Each row is a point. The points of each table are mixes of a few directions, plus a little noise. Count the directions of each table, and those that both share. Where both have some left over, give the other angles between the two spaces (their principal angles), to ten degrees, smallest first.
(in the rows, 128 means zero)

First (5 x 2)
[[146 190]
 [124 113]
 [101  35]
 [137 161]
 [132 140]]
Second (5 x 2)
[[234 116]
 [103 131]
 [108 130]
 [ 78 134]
 [118 130]]
Directions: first 1, second 1, shared 0; angles 80

First (8 x 4)
[[127 143 157 141]
 [116 133  75  79]
 [114 158 121 101]
 [119 142 112 104]
 [113 127  45  59]
 [131 118 119 128]
 [159  87 211 227]
 [144 114 184 186]]
Second (6 x 4)
[[119 144 109 101]
 [110 156  93  79]
 [115 149 104  93]
 [166  68 202 233]
 [115 148 103  92]
 [143 104 158 170]]
Directions: first 2, second 1, shared 1

First (10 x 8)
[[130 121 124 134 121 125 134 123]
 [127 132 130 125 132 130 125 131]
 [140  89 106 161  85 109 162  97]
 [130 121 124 134 121 125 134 123]
 [124 141 135 117 142 134 116 138]
 [149  63  91 184  56  97 185  77]
 [117 163 148  98 167 145  97 155]
 [112 178 156  85 184 152  84 168]
 [123 142 136 116 144 135 115 139]
 [128 129 129 127 130 129 127 129]]
Second (7 x 8)
[[121 144 132 126 156 125 110 142]
 [123 140 132 126 150 125 114 139]
 [156  64 108 137   7 142 204  69]
 [125 135 130 127 142 127 119 135]
 [124 137 130 127 145 126 117 137]
 [122 143 133 126 157 124 110 143]
 [126 134 129 127 138 126 121 133]]
Directions: first 1, second 1, shared 0; angles 30

First (11 x 11)
[[146 117  79 123 125 108 130 142  66  96 119]
 [125 127 131 131 120 135 129 129 126 129 118]
 [125 106 101 143  66 159 139 151  49 101  45]
 [ 94 131 194 147  87 186 132 121 177 164  83]
 [138 120  98 126 122 118 130 137  88 108 117]
 [121 159 185 115 196 106 115  96 249 175 223]
 [129 154 164 113 195  98 116 102 222 162 219]
 [114 111 129 146  65 172 138 144  81 119  46]
 [160 128  70 108 175  70 122 131  94  98 183]
 [137 118  99 128 116 123 131 139  83 107 109]
 [119 138 157 128 140 133 125 117 173 149 147]]
Second (9 x 11)
[[220 171 134 188 119 131 163 171  87 127 141]
 [158  78 117  74 111 194 115 127 190  81  90]
 [ 98 135 132 100 131 167 114 100 141 162 138]
 [129 176 136 144 123 109 114 102 100 173 146]
 [104 154 119 130 162  92 130 125 183  62  33]
 [ 97 108 108 105 129 105 104  75 139 120  99]
 [116  40 132  89  88 114 101 140 121 126 184]
 [ 63 178 155 154 153  60 127 149 119 146 137]
 [167 111 119 168 136 178 183 162  70 154 185]]
Directions: first 2, second 6, shared 0; angles 40, 70

First (8 x 12)
[[ 68 144  94 184 118 190  93 244 102 134 136 152]
 [246 108 149 132 157  81  51  97 128  28  83 147]
 [102  82 100  64 105  59 183 116 192 177 134  78]
 [178 133 147  96 125 103 133  68 142 135 111 138]
 [115 133 148 123 137 129 164  83 118 131 147 110]
 [ 67 119 125 113 123 126 190 114 136 165 159  90]
 [ 75 167 115 156 109 195 127 183 106 179 138 160]
 [174 136 146 157 149 139  85 121 100  72 115 150]]
Second (11 x 12)
[[100 167 205  45 166  64 110 201 115  66 175 154]
 [141  89  69 185  99 180 142  66 131 178  82 117]
 [180 227 197 118 147  52 121 237 167  53 238  76]
 [131 153 158 107 139 101 122 164 132 101 158 125]
 [ 72  82 126  82 139 142 121  96  92 143  78 183]
 [120 128 136 116 132 124 125 133 124 123 128 136]
 [111  81  87 146 114 170 134  71 114 170  75 145]
 [185 147  95 201 103 145 142 120 161 144 145  73]
 [185 156 105 194 106 136 140 132 163 134 155  73]
 [ 89  98 129  95 136 137 123 108 103 136  96 167]
 [ 96  81 102 121 124 157 129  83 105 159  77 159]]
Directions: first 4, second 2, shared 0; angles 70, 90

First (10 x 18)
[[123 128 145 149 163 131 135 121 158 147 134 121 163 147 135 152 145 163]
 [136 128 156 128 124 100 127 145 176 128 105 124 121 124 119 177 150 139]
 [158 128 180 104  73  56 114 181 215 102  65 127  66  96  99 224 165 114]
 [118 122 112 120 126 140 129 122  89 137 138 128 133 136 129 100 117 121]
 [134 144 132 168 175 150 135 106 174 121 150 129 164 130 148 134 133 160]
 [143 146 130 154 150 139 130 115 173 106 138 133 138 115 140 134 129 138]
 [141 149  82 131 112 162 123 107  92  83 153 147 103  92 140  56  85  83]
 [109 107  88  70  64 127 119 142   7 135 123 132  82 125 111  60  94  67]
 [ 83 102 117 129 172 157 142 107  52 197 157 112 194 189 135  95 126 168]
 [133 128 138 125 120 115 127 137 145 124 117 128 119 124 123 147 136 127]]
Second (8 x 18)
[[ 99 152 130 121 101 120  91 136 120 106 109 176 143 134 134 132  85 125]
 [133 150  95 130 108 120 137 126 108 149 133 163  78 116 124 116 119 126]
 [115  80 114 140 153 178 172 136 145 163 166  66 137 163 171 104 195 160]
 [158 105 130 116 146 148 213 136 156 168 132  95  72  89 141 114 174 172]
 [129 124 133  91 143  90 132 135 169 136 128 172 150 113 128 163  62 145]
 [171 130 128 119 149  86 135 111 136 136 134 131 118 103  90 154 107 107]
 [ 76 154 126 156  97 130  20 122  81  73 122 151 198 190 126 128  98  77]
 [144 129 168 151 126 152 124 122 108  93  99  71 127 116 110 113 183 110]]
Directions: first 3, second 5, shared 0; angles 40, 50, 90
